Every row gives one point. A path goes straight from each point to the next, and from the last back to the first. The post is the endless flat space through its rows: a point in 2 columns, a line in 3, a plane in 4, and so on, so that a path can go around it. Count how often the path circles the post. Going back the other way cancels.

Post (2 x 3):
[[ 0.23 -0.05 -0.08]
 [-0.26 -0.22 -0.47]]
Path (26 x 3):
[[-0.10 -0.03 -0.05]
 [-0.52 -0.51 -0.15]
 [ 0.01 -0.47 -0.47]
 [ 0.42 -0.10 -0.29]
 [ 0.87  0.51  0.15]
 [ 0.10  0.07 -0.18]
 [-0.26  0.04 -0.22]
 [-0.40 -0.40 -0.10]
 [-0.52 -0.83 -0.53]
 [ 0.12 -0.52 -0.45]
 [ 0.60  0.03 -0.19]
 [-0.23 -0.03 -0.54]
 [-0.07  0.01 -0.12]
 [-0.54 -0.33 -0.25]
 [ 0.73 -0.43  0.16]
 [-0.24 -0.47 -0.79]
 [-0.37 -0.18 -1.06]
 [-0.18  0.16 -0.23]
 [-0.43  0.18 -0.27]
 [-0.43 -0.10 -0.14]
 [-0.13 -0.47  0.03]
 [ 0.19 -0.22 -0.19]
 [ 0.42 -0.18 -0.27]
 [ 0.10  0.19 -0.44]
 [-0.53  0.20 -0.27]
 [-0.11 -0.02  0.08]]
Times around: 4

Post, 7 rows:
[[ 0.04 -0.17  0.12 -0.08  0.00  0.16 -0.36 -0.12]
 [-0.14 -0.32  0.31 -0.31 -0.13 -0.17  0.00  0.51]
 [ 0.21  0.36  0.02 -0.35 -0.55  1.10 -0.38  0.11]
 [ 0.05 -0.24  0.42 -0.06 -0.27 -0.41  0.11 -0.04]
 [-0.35 -0.26  0.09 -0.26 -0.02 -0.22  0.30  0.21]
 [ 0.34 -0.38  0.00 -0.09  0.36  0.38  0.51  0.17]
 [ 0.57 -0.34 -0.53  0.77  0.20  0.32 -0.37 -0.07]]
Path (23 x 8):
[[ 0.27  0.33  0.45 -0.01 -0.17  0.60 -0.47  0.26]
 [-0.20  0.06 -0.18 -0.23  0.17  0.09  0.41 -0.45]
 [ 0.92 -0.44  0.02 -0.18 -0.12  0.21  0.13  0.20]
 [ 0.27 -0.49  0.15  0.15 -0.78  0.12 -0.82  1.20]
 [-0.22 -0.29  0.01 -0.31  0.40  0.51  0.13  0.35]
 [ 0.31  0.09  0.21  0.01  0.33  0.06  0.34  0.09]
 [-0.22  0.59 -0.69  0.02 -0.75  0.05  0.88 -0.09]
 [-0.29 -0.32 -0.53  0.25 -0.22 -0.28 -0.38  0.47]
 [ 0.27 -0.72  0.87  0.17 -0.67 -0.59 -0.01  0.23]
 [ 0.28 -0.17  0.57  0.40 -0.37 -0.36  0.12 -0.28]
 [ 0.32 -0.10 -0.12  0.08  0.94  0.40 -0.17 -0.13]
 [ 0.20  0.08 -0.37 -0.23  0.00  0.43  0.72  0.15]
 [ 0.31 -0.45  0.09 -0.10  0.27  0.11  0.34 -0.69]
 [-0.04 -0.30 -0.19  0.33 -0.38  0.15  0.10  0.27]
 [-0.15 -0.05 -0.25  0.10  0.33  0.57  0.04 -0.08]
 [ 0.62  0.06 -0.10  0.60 -0.17 -0.28 -0.06  0.46]
 [-0.16 -0.46  0.35 -0.76  0.14 -0.40  0.23  0.57]
 [ 0.20  0.28  0.13 -0.44  0.29  0.52  0.18 -0.08]
 [-0.38  0.30 -0.01 -0.01  0.39  0.29  0.47 -0.08]
 [-0.02 -0.43 -0.19 -0.09  0.52  0.69  0.32 -0.31]
 [ 0.12 -0.31  0.01  0.10 -0.37  0.08 -0.62  0.33]
 [-0.32 -0.05 -0.78 -0.41  0.15  0.26  0.55 -0.12]
 [-0.06 -0.08 -0.19 -0.03  0.50  0.36 -0.09 -0.14]]
Times around: 2
